Each row is a point. To make a cloud, some directions were put in groups of two or more. Within a group, all points are equally far from the middle, so they leave a hole (a ring in 2 directions, a hollow ball in 3). The other directions are filled evenly. Then the cloud was stretched, turned, moved and blurred a little. How many holes are there, and how many directions does each take, smallest first?
In the rows, zero is written as 128.

Cloud (14 x 2):
[[ 59 137]
 [135 124]
 [144 162]
 [168 145]
 [134 160]
 [130 105]
 [ 81 158]
 [ 96 154]
 [ 92 158]
 [116 158]
 [142 173]
 [ 79 126]
 [110 120]
 [118  89]]
Holes: 0

Cloud (20 x 3):
[[102 113  98]
 [174  61 110]
 [183 133  79]
 [101  91 145]
 [153  72 120]
 [121  87 133]
 [152 125 116]
 [ 83  96 121]
 [174 154 128]
 [148  80 164]
 [152  97 141]
 [152 107 133]
 [179  96  96]
 [121  86 134]
 [173  79 129]
 [180 120 115]
 [115 131 147]
 [139 119 139]
 [133 134 122]
 [103  86 132]]
Holes: 0

Cloud (27 x 4):
[[150 147 156  95]
 [111 158 115  59]
 [112  77 160 132]
 [ 91 106 133 150]
 [ 82  61 116 142]
 [140  92  94 128]
 [138 136 122  84]
 [ 89  92 156 150]
 [141 112  66  92]
 [116 173 100 108]
 [122 140 108 131]
 [105 129 175 128]
 [ 97  63 126 102]
 [130  66 139  74]
 [135  88  80  82]
 [ 93 152 104  95]
 [115 129 106  84]
 [124 167 110 137]
 [110 104 173 138]
 [120 145  84  87]
 [140 131 131 155]
 [118  56 155 135]
 [ 92 110 151 157]
 [117 114 150 163]
 [128 125  81  97]
 [125 102 115 159]
 [143 118 155 148]]
Holes: 0

Cloud (46 x 6):
[[100 188 159 143 157 139]
 [ 97 153 102 153 135 186]
 [121 145 119 120 173  97]
 [124 100 101 111 114 168]
 [105 147 147 136  95 179]
 [144  99 173 101 115 126]
 [ 76  96 131 151 166 140]
 [171 145 120 128 136 137]
 [ 70  83 143 148 111  96]
 [119 104 177  99 109  98]
 [120 121 155  62 108 143]
 [131 159 163 156 113 169]
 [ 93  66 127  94 126 155]
 [ 76 118 118 120 173 154]
 [ 51  98 137 125 114 135]
 [ 65 115 115  99 128 115]
 [118 118 112 148  74 105]
 [159 145  91 109 139 123]
 [132 135 163 173  98 137]
 [161 113 164 124 104 154]
 [145 169 144  75 148 121]
 [ 74 125 135 152 107 179]
 [119 142  91 139 136 186]
 [ 93 135 181 145  78 116]
 [150 111 177 112 145 167]
 [127 131  84 112 120 162]
 [101 156 177 165 131 149]
 [137 128  87  89 143 121]
 [158 154  82 101 137 118]
 [ 87 129 112 141 100 170]
 [ 76  66 163 185 138 133]
 [123 120 104 146  89 124]
 [ 65 106 186 134 118 158]
 [ 99 171 166 142 120 120]
 [134 171 103  51 125 155]
 [118 159 165 163 106 131]
 [155 177 138 137 108 134]
 [132 104 124 118 162 127]
 [107  74 187 159 148 131]
 [105 138 187 181 125 152]
 [ 76 122 112 125 144 101]
 [141 112 166  79  99 149]
 [125 121 178 125 158 132]
 [159 139 152  94 106 149]
 [ 63 123 167 100  94 124]
 [128 133  83  85 134 158]]
Holes: 2 (2, 2)

Cloud (80 x 8):
[[105 137 136 163 151  74  94 137]
 [174 147 170 147 129  74 179 108]
 [134 126 128 164 186  73 120 143]
 [111 151 166 150 173  93 147  98]
 [156 103 154 147 108 115 138 187]
 [131 149 122  91 112 107 171 157]
 [105 137 143 120 102 110 194 133]
 [145 108 171 165 179  99 129 152]
 [ 90 189 131 123 174 120 160 131]
 [136 102  91 128  82 126 161  94]
 [105 107 109 120 161 103 149  86]
 [123 137 162 171  82 147 166  94]
 [ 87 158 116 106 114 160 171  78]
 [134 170 115 134 111  93 155  61]
 [166 149 129 126  98  71 162  78]
 [150 197 124 121 176 120 166 140]
 [ 82 146 132 158  99 124 101 141]
 [151  75 164 177 122  92 158 125]
 [144 138 107 158 169  84 104 168]
 [181 121 142 118 156  90 103 157]
 [158 164 136 120 135  64 176  96]
 [155 171 110  78  93 126 131 127]
 [ 82 142 114 107 120 120 158  58]
 [136  81 129 108  85 101  97 106]
 [150  97 170 144 147 127 130  82]
 [119  72 153 192 109 127 133 107]
 [ 97 121 168  79 111 172 157 102]
 [140 146  96 141 147 162 166 115]
 [129 151 175 160 115  77 143 120]
 [155 101 151 149 115 189 138 160]
 [153  77 145 121 114 126 135  73]
 [117 118  87 166 111 100 142 154]
 [110 104 118 139 151 172 153 144]
 [103 100 136 178 166 129 152 147]
 [192 138 165 153  87 163 132 133]
 [123 153 129 114 145 147  89 106]
 [124  86 111 152  93 159 160 111]
 [122 149 168 151  92 175 126 114]
 [137  90 149  91 100 149 108  94]
 [133  76 157 133  84  96 107  89]
 [181 120 134 163 148 136 131  97]
 [122 137 154  74  88 160 149  76]
 [100 126 121 156 160  73 127  86]
 [151 136 166 102 112 174 184 150]
 [105 175 142 110 183  99 127 130]
 [144 138 139 148 147 162 154 187]
 [ 76 119 152 130  83 107 165 113]
 [ 95 179 117 121 119 160 104 137]
 [155  72 157 151 116  70 139 112]
 [ 89 151 112 108 103  97 182  94]
 [120 135 126  86 144 151 107  99]
 [ 74 155 120 168 116 111 155  95]
 [167 158 113 121 178  87 154 145]
 [ 95 173 103 122 104 139 104 112]
 [ 86  80 110 127 101  96 121 141]
 [ 68 141 120 167 136  89 120 127]
 [ 75 131 112 162 101 129  97 116]
 [196 182 154 119 152 139 140 138]
 [ 97 170 106 117 119 133  91 122]
 [133 164 158 123 148 152 103 110]
 [ 95 102 146  94 107  80 124 120]
 [178 114 111 153 114  92 102 104]
 [103  97 167  92  93 182 124 116]
 [104 161 112 125 117 132 118  70]
 [162 121 133  98 141 125 186 109]
 [173 130  99 103 110 100 110 137]
 [142 105 150 141 132 178 130 181]
 [124 104 202 127 154 128 134 143]
 [176 109 156 100  99 176 151 147]
 [131  95 127 153  94 143 189 111]
 [154 154  86 132 104 118 155  79]
 [119 187 111 124 163 114 181 137]
 [131 147 136 102  73 145 142 164]
 [ 77 141 145 157 181 123 137 141]
 [115 109 180 167 158  95 141 104]
 [109 105 146 113 139  74 145  77]
 [ 77 100 139 111 152 142 147 153]
 [126 147 179 160 132  96 163  81]
 [116 131  88 155 163  90 132 164]
 [164 110 164 171 173 131 142 126]]
Holes: 3 (2, 3, 3)
